Each row of a before or after table is a point. One or more steps were done to the points. Then noise was added and the rows were shuffled. The steps act on columns, c1 being the first. Name the steps. A step turns or swaps two columns, mirrors them in a line or flattens them onto one, adds a multiple of one to another, or multiplies or shifts one. Angles are multiples of 10 degrees, from the lower column toward the higher: turns from -170 to 170, lines from 10 to 170 but not 90. Use the fewest steps. Two steps may share a column if one is a turn and the other turns, adds or multiplies; they go together, in the order done. Otherwise the lowest column goes first.

Before (13 x 2):
[[11, 41],
[36, -4],
[-18, 51],
[19, -34],
[-3, 9],
[-16, 39],
[-16, 34],
[3, 27],
[16, -26],
[-11, -1],
[54, -10],
[-1, 45],
[43, -33]]
After (13 x 2):
[[97, -16],
[58, -41],
[23, 81],
[28, 59],
[32, 0],
[50, 63],
[90, -49],
[28, 70],
[43, 71],
[63, -52],
[44, 39],
[76, -2],
[34, 11]]
Steps: shift c1 by 40; multiply c2 by 1.6

Before (10 x 6):
[[-21, 62, 54, 26, -40, -41],
[-30, -12, 10, -12, -42, 17],
[-38, 10, -52, -54, 46, -9],
[-46, 5, -55, -32, 53, 4],
[12, 3, 51, -27, 43, 8],
[-56, 6, -41, 22, -39, 15],
[-9, 21, -44, 15, -24, -26],
[-22, 31, -28, -56, 26, -1],
[31, -2, -60, -4, -7, -41],
[-12, 19, -41, 19, -43, 32]]
After (10 x 6):
[[-47, 8, -11, -70, -19, 19],
[4, 17, -67, -3, 29, 28],
[-34, 37, 69, 28, 58, 8],
[24, 11, 45, -36, -39, 20],
[-32, 7, -34, 25, 14, -53],
[-56, -30, -24, 33, 20, -37],
[-9, -28, 12, -16, 25, -39],
[-50, -18, -34, -70, -30, 32],
[-51, -25, -37, -36, -45, 28],
[-27, 11, -35, 16, 41, 4]]
Steps: turn c1 and c2 by 40 degrees; turn c1 and c3 by -20 degrees; multiply c4 by 1.3; turn c5 and c6 by 140 degrees
